Each point is reached from the start by the listed moves, each made once or not at all, plus a little noise. Is the number of moves made odd or even? Then give how often each move was made.

Moves:
(1): 0.127,-0.001,0.118,0.263,-0.041,-0.288
(2): -0.240,0.463,-0.116,0.256,0.005,-0.232
(3): 0.174,-0.054,0.429,-0.105,-0.054,-0.009
Start: -0.206,0.107,-0.311,-0.002,-0.066,-0.142
Points:
0.148,0.061,0.245,0.187,-0.143,-0.392 -> even (1, 0, 1)
-0.184,0.112,-0.306,-0.030,-0.033,-0.166 -> even (0, 0, 0)

Moves:
(1): 0.213,0.046,-0.230,-0.069,0.166,-0.087,0.129,0.027,-0.016,0.088,-0.039,0.008,0.010,-0.058,0.070
(2): 0.069,0.362,-0.015,-0.020,0.066,0.120,-0.067,-0.074,0.160,-0.095,0.029,0.276,0.018,-0.108,-0.162
(3): 0.116,-0.084,0.249,-0.012,-0.033,-0.017,-0.026,0.156,-0.136,0.091,-0.069,0.048,-0.062,-0.089,-0.042
(4): -0.021,-0.079,-0.013,0.162,-0.033,0.002,-0.071,0.037,-0.126,0.096,0.016,0.032,0.033,-0.083,0.048
(5): -0.065,-0.021,0.066,0.019,0.235,-0.018,0.007,0.012,0.019,0.087,-0.108,-0.119,0.078,-0.029,0.020
(6): 0.100,0.138,0.002,0.001,-0.023,0.204,0.065,-0.144,0.013,-0.019,0.014,0.005,-0.050,-0.005,0.062
(7): -0.197,0.181,-0.071,-0.050,0.031,-0.105,0.091,0.090,-0.307,-0.041,-0.135,-0.019,-0.034,0.133,0.012
(8): 0.103,0.014,0.035,0.040,-0.091,0.233,0.095,0.320,0.065,-0.088,0.142,0.016,-0.024,-0.022,-0.093
(9): 0.151,0.218,0.061,0.246,-0.086,-0.147,0.040,-0.001,0.103,-0.106,0.010,-0.076,0.022,-0.178,-0.106
(10): -0.049,0.101,0.190,-0.042,-0.174,0.049,0.110,0.131,0.141,0.256,0.042,0.037,0.056,0.087,0.089
(11): 0.026,-0.029,0.104,0.085,-0.002,0.066,0.062,0.002,-0.076,0.038,0.159,-0.005,0.081,0.166,-0.113
(12): -0.015,-0.065,0.000,0.003,0.050,0.000,0.204,-0.087,0.064,-0.111,-0.102,0.230,0.095,-0.086,0.023
Start: 0.050,0.010,0.012,-0.050,0.113,-0.007,0.013,-0.062,-0.073,-0.105,0.024,0.208,0.081,0.122,0.024
Points:
0.312,0.596,0.220,-0.021,0.305,0.376,0.556,0.408,-0.199,0.150,-0.180,0.721,0.200,-0.137,0.052 -> even (1, 1, 1, 1, 1, 1, 1, 1, 0, 1, 0, 1)
0.269,0.742,0.613,0.385,0.049,0.386,0.529,0.382,-0.158,0.004,0.021,0.632,0.297,-0.106,-0.242 -> odd (0, 1, 1, 1, 1, 1, 1, 1, 1, 1, 1, 1)
0.133,0.242,0.337,0.356,0.142,-0.065,0.147,0.555,-0.455,-0.068,-0.123,0.092,0.103,-0.145,-0.141 -> even (0, 0, 1, 1, 1, 0, 1, 1, 1, 0, 0, 0)
-0.072,0.463,0.022,-0.043,0.252,0.079,0.309,-0.131,-0.232,-0.314,-0.016,0.697,0.242,0.224,-0.211 -> even (0, 1, 0, 0, 0, 0, 1, 0, 0, 0, 1, 1)
0.136,0.097,0.338,0.025,-0.151,0.340,0.283,0.387,0.059,0.092,0.375,0.248,0.195,0.339,-0.089 -> odd (0, 0, 0, 0, 0, 0, 0, 1, 0, 1, 1, 0)
0.141,0.448,-0.004,-0.117,0.107,0.120,0.474,0.046,-0.310,0.216,0.063,0.234,0.144,0.440,0.141 -> odd (1, 0, 0, 0, 0, 1, 1, 0, 0, 1, 1, 0)
0.286,0.335,0.278,0.339,-0.068,0.164,0.413,0.314,-0.407,-0.282,-0.099,0.446,0.065,-0.213,-0.066 -> odd (0, 0, 1, 1, 0, 1, 1, 1, 1, 0, 0, 1)
0.392,0.038,0.417,-0.027,0.209,0.216,0.393,0.582,-0.078,0.370,0.153,0.195,0.220,0.177,-0.046 -> even (1, 0, 1, 0, 1, 0, 0, 1, 0, 1, 1, 0)

Moves:
(1): 0.039,0.062,0.061,0.084,-0.001,0.027,0.047,0.005,-0.013,0.056,-0.169,-0.438,-0.044,-0.114,0.143,-0.112,-0.121,0.159,-0.090,-0.087,-0.070,0.070,-0.058,0.042,-0.071
(2): 0.023,0.241,0.262,-0.004,-0.156,0.307,-0.031,0.028,-0.047,-0.175,-0.237,-0.034,-0.059,-0.117,0.036,-0.283,-0.030,-0.042,-0.074,0.053,0.028,-0.185,0.130,0.099,0.212
(3): 0.034,-0.116,0.017,0.008,0.011,-0.160,-0.233,-0.137,-0.014,-0.140,0.113,-0.112,-0.009,0.102,0.004,-0.035,0.095,-0.066,-0.049,0.114,-0.082,-0.059,0.019,-0.057,-0.037
(4): 0.064,-0.178,0.171,0.121,0.028,0.105,-0.012,0.101,0.032,0.182,-0.040,-0.151,0.179,0.078,-0.101,0.041,-0.051,-0.225,0.029,0.020,-0.121,0.028,0.119,0.008,-0.230
(5): -0.277,0.136,0.040,0.234,0.087,0.054,-0.134,0.208,-0.026,0.030,0.243,0.159,0.110,0.189,0.075,0.027,0.123,0.050,0.145,-0.057,-0.030,0.080,0.085,0.168,0.130
(6): -0.048,0.101,0.054,-0.105,0.218,0.131,-0.027,-0.197,0.109,-0.151,-0.110,-0.183,-0.008,0.155,-0.060,0.256,0.153,0.182,0.143,-0.187,-0.156,-0.087,0.063,0.156,0.043
(7): 0.094,-0.019,-0.165,0.095,0.164,-0.148,0.454,0.078,-0.110,-0.045,-0.087,0.131,-0.002,0.066,-0.004,0.020,-0.034,-0.266,-0.012,-0.052,0.195,-0.021,0.064,-0.220,-0.209
(8): -0.158,0.171,0.030,0.037,-0.061,-0.014,-0.155,0.128,0.256,0.017,-0.270,-0.028,-0.068,0.093,-0.076,-0.223,-0.093,-0.073,0.287,0.163,-0.373,-0.088,-0.021,0.066,0.005
(9): 0.101,-0.079,0.231,0.010,-0.126,0.013,-0.058,0.034,0.181,-0.050,-0.027,0.250,0.089,0.000,-0.010,-0.197,-0.046,0.148,0.031,0.091,-0.039,0.085,0.271,0.058,-0.039
(10): 0.001,0.067,0.200,-0.095,-0.007,-0.084,0.140,-0.052,-0.100,0.063,0.013,0.016,-0.025,-0.075,0.137,0.009,-0.013,0.055,-0.130,0.058,-0.030,-0.079,-0.078,0.067,-0.013
(11): -0.121,-0.151,-0.047,-0.014,-0.035,-0.088,0.140,0.116,0.039,-0.003,0.004,-0.023,0.071,0.029,0.000,-0.012,0.133,-0.037,0.147,0.208,0.009,-0.036,0.045,-0.030,0.102
(12): 0.081,-0.078,0.276,0.019,0.001,0.090,0.200,0.168,-0.135,-0.005,0.204,0.005,-0.075,0.141,-0.053,0.000,-0.063,-0.071,0.082,-0.065,-0.004,0.097,-0.034,0.165,-0.143
(13): 0.274,-0.133,0.048,0.092,0.287,-0.169,-0.159,0.141,-0.033,-0.112,0.076,0.051,0.070,0.038,-0.148,0.172,0.077,-0.127,-0.130,0.067,0.104,0.123,-0.110,-0.065,0.089
(14): 0.053,0.016,0.188,0.182,-0.078,0.055,0.053,-0.038,0.033,0.019,0.033,0.042,0.008,0.235,-0.299,-0.044,0.255,0.068,-0.282,-0.190,0.049,0.272,0.029,0.281,0.131
(15): -0.143,-0.128,-0.059,-0.153,-0.101,-0.030,0.028,0.034,-0.136,0.063,-0.180,0.074,0.019,0.326,0.025,-0.064,-0.026,-0.051,-0.016,-0.093,-0.101,-0.024,0.119,0.032,0.142
(16): 0.111,0.056,-0.007,0.211,-0.310,0.062,-0.071,0.070,0.142,-0.143,-0.147,0.197,0.089,0.259,-0.031,0.126,0.042,0.023,0.139,0.065,-0.060,-0.158,0.107,-0.126,0.120
(17): 0.112,0.161,-0.026,-0.075,-0.036,0.030,-0.040,-0.087,-0.125,0.075,0.067,-0.071,0.114,0.021,-0.058,-0.051,0.254,0.020,0.102,-0.104,-0.107,-0.008,-0.122,0.095,-0.018
(18): -0.091,0.075,-0.012,0.159,0.003,0.245,-0.112,0.021,-0.194,-0.054,-0.119,-0.081,0.114,0.232,-0.132,0.103,-0.041,0.015,-0.053,-0.001,0.027,0.043,-0.074,0.050,-0.253
(19): -0.032,0.122,0.021,-0.033,-0.051,-0.020,0.108,-0.220,-0.154,0.009,0.059,0.160,0.074,0.054,-0.075,-0.027,0.042,-0.023,0.119,0.020,-0.013,0.103,-0.003,-0.130,0.042
(20): 0.165,-0.102,-0.033,-0.103,-0.044,0.080,-0.089,-0.189,-0.002,0.209,-0.021,-0.086,-0.120,0.084,0.103,-0.181,0.206,0.029,0.047,0.263,-0.109,0.037,0.057,0.013,0.038
(21): -0.144,-0.120,0.200,0.171,-0.147,0.049,-0.141,0.157,0.196,0.024,-0.232,-0.076,-0.161,-0.204,0.094,-0.075,-0.152,-0.001,-0.018,-0.123,0.222,0.022,-0.033,0.044,-0.061
(22): -0.095,0.045,0.059,-0.066,0.037,0.153,0.139,0.008,-0.094,-0.181,0.016,0.006,0.152,0.073,0.063,0.118,0.026,-0.200,-0.046,-0.162,-0.163,0.140,-0.109,0.039,-0.070
(23): 0.154,-0.055,0.021,-0.053,-0.118,-0.064,0.116,0.029,-0.201,0.067,-0.141,0.068,-0.111,0.005,-0.219,-0.007,0.233,0.023,-0.268,-0.041,0.031,0.111,0.347,-0.210,-0.085
(24): -0.117,0.021,-0.291,0.265,0.020,-0.066,-0.017,-0.083,-0.120,0.047,-0.101,0.066,-0.102,-0.205,-0.194,0.244,0.129,0.115,-0.018,-0.096,0.058,0.154,0.015,0.298,0.195
Start: -0.084,0.185,0.158,0.073,0.124,0.000,0.142,0.102,0.144,-0.073,-0.030,0.040,-0.054,0.045,0.049,0.036,0.035,-0.085,0.029,0.192,-0.024,0.143,0.043,-0.403,0.316
Points:
-0.456,0.326,1.077,0.786,-0.656,0.502,-0.040,0.551,0.260,-0.664,-0.822,0.230,-0.028,0.370,-0.123,-0.186,0.020,-0.222,0.342,0.483,-0.419,0.098,0.277,0.287,0.336 -> even (0, 1, 1, 0, 0, 0, 0, 1, 1, 1, 1, 1, 0, 0, 0, 1, 0, 1, 0, 0, 1, 1, 0, 1)
0.168,0.130,-0.251,0.321,-0.033,-0.003,0.557,-0.149,-0.184,0.021,-0.988,-0.138,-0.318,0.612,-0.176,0.331,0.617,0.138,-0.049,-0.031,-0.235,0.221,0.759,-0.427,0.476 -> even (1, 0, 0, 0, 0, 1, 1, 0, 0, 0, 0, 0, 0, 0, 1, 1, 0, 0, 0, 1, 0, 0, 1, 1)
-0.539,0.450,0.378,0.610,-0.275,0.294,0.467,0.348,0.166,-0.356,-1.360,-0.122,0.171,0.704,-0.036,0.168,0.248,0.013,0.492,-0.120,-0.614,0.149,0.212,0.169,0.188 -> even (1, 0, 0, 0, 0, 1, 1, 1, 1, 1, 1, 0, 0, 0, 1, 1, 1, 1, 0, 0, 1, 1, 0, 1)
-0.287,0.076,0.666,0.641,-0.103,0.189,0.456,0.211,0.003,0.223,-0.459,-0.589,0.144,-0.114,-0.174,0.154,0.475,-0.126,-0.269,-0.272,-0.191,0.694,-0.147,0.430,0.291 -> odd (1, 0, 0, 1, 0, 0, 0, 0, 0, 1, 1, 0, 0, 1, 0, 0, 1, 0, 0, 0, 1, 1, 0, 1)
0.589,-0.345,0.850,-0.059,0.080,-0.225,0.435,0.341,-0.106,0.080,0.091,0.318,-0.167,0.264,-0.130,-0.167,0.546,-0.056,-0.196,0.763,-0.061,0.486,0.539,-0.417,0.271 -> odd (0, 0, 0, 0, 0, 0, 0, 0, 1, 1, 1, 1, 1, 0, 0, 0, 0, 0, 0, 1, 0, 0, 1, 0)

Moves:
(1): -0.022,0.087,0.046,-0.112,0.192,0.060,-0.016,-0.063,-0.098,0.153,0.056,-0.012,0.057,0.086,-0.001,0.001,-0.094,0.021,-0.103,0.048,-0.168,0.108,-0.040,-0.024,0.061,-0.079
(2): -0.138,0.001,0.117,0.027,-0.066,0.151,0.075,-0.051,0.114,0.079,-0.021,-0.136,-0.053,0.157,-0.050,-0.082,-0.123,-0.105,0.083,0.103,0.054,-0.064,-0.057,-0.073,0.028,-0.114
(3): 0.023,0.207,0.274,0.067,0.108,-0.008,-0.026,0.169,0.044,-0.277,-0.089,-0.064,-0.070,0.010,-0.010,-0.169,-0.176,-0.263,-0.042,-0.088,-0.121,0.012,-0.229,0.030,0.240,-0.087
(4): 0.035,0.081,-0.047,-0.005,0.131,-0.065,0.050,0.136,0.079,0.005,-0.120,0.146,0.083,-0.044,-0.099,0.008,0.070,-0.123,0.045,-0.153,-0.150,-0.161,0.235,-0.096,0.079,0.004
(5): -0.133,-0.163,-0.007,0.076,0.156,-0.117,0.091,0.111,0.115,0.143,0.178,0.077,0.194,-0.054,-0.028,-0.178,-0.061,0.177,-0.214,0.027,0.223,0.104,0.060,-0.121,0.134,0.017
(6): -0.078,0.003,0.083,-0.020,-0.022,-0.101,0.102,0.004,-0.141,0.137,0.048,-0.129,0.056,-0.176,-0.143,0.087,0.131,-0.076,-0.084,-0.177,-0.151,-0.020,-0.128,-0.097,0.133,0.098
(7): -0.063,-0.057,0.122,-0.063,0.080,-0.095,0.033,-0.133,0.154,-0.171,0.045,-0.104,0.087,0.040,-0.082,-0.060,-0.075,-0.071,-0.074,0.038,0.028,-0.073,0.106,0.013,-0.034,-0.066
(8): -0.135,0.030,-0.096,0.138,-0.017,-0.057,0.114,-0.180,0.031,0.108,-0.144,-0.038,-0.026,-0.006,0.142,0.214,-0.019,-0.021,-0.025,-0.219,0.010,-0.142,-0.043,0.220,0.131,-0.233
(9): 0.015,-0.007,-0.038,0.132,0.323,0.315,0.139,-0.050,-0.039,0.067,0.007,-0.295,-0.111,0.081,-0.133,0.092,-0.260,-0.194,0.152,0.127,0.274,0.209,-0.170,-0.148,-0.291,0.029
(10): 0.082,-0.229,0.298,0.205,-0.089,0.111,0.188,0.253,-0.314,0.112,0.060,0.114,0.025,0.138,0.631,-0.138,-0.216,0.097,0.093,-0.087,-0.021,-0.259,0.177,-0.078,-0.222,-0.167
(11): -0.040,0.056,0.080,-0.064,0.050,-0.107,-0.056,0.227,0.328,0.181,0.274,-0.006,0.047,0.164,0.046,0.169,-0.105,-0.073,-0.041,0.055,-0.123,-0.153,0.093,0.089,-0.099,0.161
(12): -0.098,0.023,-0.091,-0.059,-0.130,0.085,0.083,-0.002,-0.074,-0.087,-0.144,0.016,-0.090,-0.076,-0.039,0.144,-0.016,0.202,0.142,-0.213,-0.070,0.115,-0.024,0.024,0.150,0.167
(13): -0.077,-0.029,-0.189,0.192,-0.202,0.033,-0.010,-0.052,-0.057,-0.003,0.104,0.009,0.074,0.044,0.058,0.005,-0.046,0.190,-0.244,0.154,0.020,0.065,-0.069,0.015,-0.186,-0.064
(14): 0.048,0.070,0.123,-0.056,0.088,0.157,0.109,0.091,-0.036,-0.052,-0.097,-0.076,0.005,0.202,0.050,-0.174,0.056,0.036,-0.046,-0.032,0.003,-0.029,-0.015,0.063,-0.062,-0.079
(15): 0.143,0.066,-0.294,0.299,0.204,0.095,-0.013,-0.282,0.193,-0.077,-0.049,0.023,-0.096,-0.334,-0.014,0.069,-0.037,0.161,0.244,0.034,0.063,-0.022,-0.262,-0.286,0.017,0.085
(16): 0.052,-0.059,0.207,-0.026,0.162,0.224,-0.106,-0.273,0.065,0.085,-0.164,0.135,0.030,0.176,-0.049,0.183,0.045,-0.193,-0.030,0.076,0.085,0.110,0.091,0.021,0.107,0.004
(17): -0.065,0.100,0.130,0.070,-0.028,-0.238,-0.057,0.000,0.044,-0.012,-0.175,-0.112,0.057,0.104,0.220,-0.003,0.099,-0.012,-0.125,-0.042,-0.072,0.105,0.092,-0.195,0.040,-0.010
(18): 0.020,0.045,-0.009,0.012,-0.040,-0.116,-0.016,0.080,-0.114,-0.058,-0.090,0.009,-0.127,0.088,-0.168,-0.008,-0.030,0.046,0.068,-0.096,-0.065,-0.140,-0.121,-0.011,0.002,-0.016
(19): -0.037,0.182,-0.051,0.226,0.058,0.083,-0.166,-0.053,-0.129,-0.200,-0.007,0.067,0.084,0.057,0.012,0.029,0.032,0.030,0.104,-0.054,0.120,-0.043,-0.010,-0.081,-0.170,-0.065
(20): -0.077,-0.142,-0.324,-0.024,0.202,-0.031,0.062,0.186,-0.021,-0.164,-0.151,0.267,0.153,0.138,0.002,-0.007,0.190,0.011,-0.025,-0.187,-0.042,-0.142,-0.003,0.128,0.079,-0.169
(21): 0.024,0.016,0.136,0.102,-0.086,-0.140,0.151,0.092,-0.055,0.112,0.005,-0.040,0.253,0.012,-0.012,-0.004,0.185,0.042,0.080,-0.061,-0.014,-0.051,0.019,0.038,0.096,-0.027
(22): -0.077,0.271,0.198,0.105,-0.232,-0.305,0.100,-0.225,-0.204,0.087,0.277,0.006,-0.293,-0.104,0.047,0.074,0.305,-0.027,-0.201,0.213,-0.118,0.279,0.113,-0.184,0.292,0.162
(23): -0.077,-0.006,-0.010,-0.063,0.066,-0.088,0.070,0.093,0.032,-0.100,-0.015,0.026,-0.088,-0.200,0.277,0.041,-0.012,0.183,-0.176,0.168,0.126,-0.080,0.172,-0.040,0.148,-0.023
(24): -0.161,-0.056,0.011,-0.059,-0.045,0.015,0.020,-0.132,-0.048,0.190,-0.074,0.018,-0.135,-0.129,-0.167,-0.078,0.217,0.040,0.196,0.177,-0.079,0.264,-0.048,0.218,-0.063,0.102
Start: -0.054,0.115,-0.273,0.108,0.056,-0.088,-0.060,0.194,0.124,0.074,0.087,-0.022,0.018,-0.120,0.113,0.009,-0.152,-0.029,-0.107,-0.064,-0.054,0.016,0.086,-0.029,0.266,-0.084
Points:
-0.753,0.608,0.360,0.864,0.119,-0.299,0.850,-0.065,-0.768,0.377,-0.119,-0.452,0.056,-0.075,0.893,0.266,0.243,0.284,-0.398,-0.219,-0.344,0.287,0.458,-0.342,0.357,-0.339 -> even (1, 0, 0, 1, 0, 1, 1, 1, 1, 1, 0, 1, 1, 1, 0, 0, 1, 0, 1, 0, 1, 1, 1, 1)
-0.291,0.114,-0.669,0.235,0.580,0.157,0.139,0.036,0.572,-0.092,-0.366,0.379,0.057,0.155,-0.363,0.259,0.103,0.219,0.125,-0.207,-0.432,-0.132,0.120,0.164,0.275,0.011 -> odd (0, 0, 0, 1, 0, 0, 1, 0, 0, 0, 1, 1, 1, 1, 1, 1, 0, 1, 0, 1, 0, 0, 0, 1)
-0.690,0.607,-0.018,0.526,0.438,-0.592,0.369,-0.528,0.184,0.109,-0.181,-0.285,-0.229,-0.384,0.119,0.079,0.256,-0.353,-0.265,-0.197,-0.652,0.316,-0.458,-0.301,1.210,-0.421 -> odd (1, 1, 1, 0, 0, 1, 1, 1, 0, 0, 0, 0, 0, 0, 1, 0, 1, 0, 0, 1, 0, 1, 0, 1)
-0.117,0.522,0.316,0.824,0.465,0.226,0.308,-0.612,0.153,-0.011,0.061,-0.394,-0.214,-0.144,-0.224,-0.077,0.047,-0.280,-0.057,0.614,0.065,0.777,-0.370,-0.251,0.375,-0.015 -> even (0, 0, 1, 0, 0, 0, 1, 0, 1, 0, 0, 0, 1, 1, 1, 1, 0, 0, 0, 0, 1, 1, 0, 1)
-0.564,0.255,-0.079,0.531,0.970,0.116,0.469,0.140,0.426,-0.268,-0.565,0.199,0.427,-0.363,-0.193,-0.161,0.288,0.013,0.081,-0.407,0.050,-0.061,0.009,-0.317,1.145,-0.229 -> odd (0, 1, 1, 1, 1, 1, 1, 0, 0, 0, 0, 1, 0, 1, 1, 1, 0, 0, 1, 1, 1, 0, 1, 1)
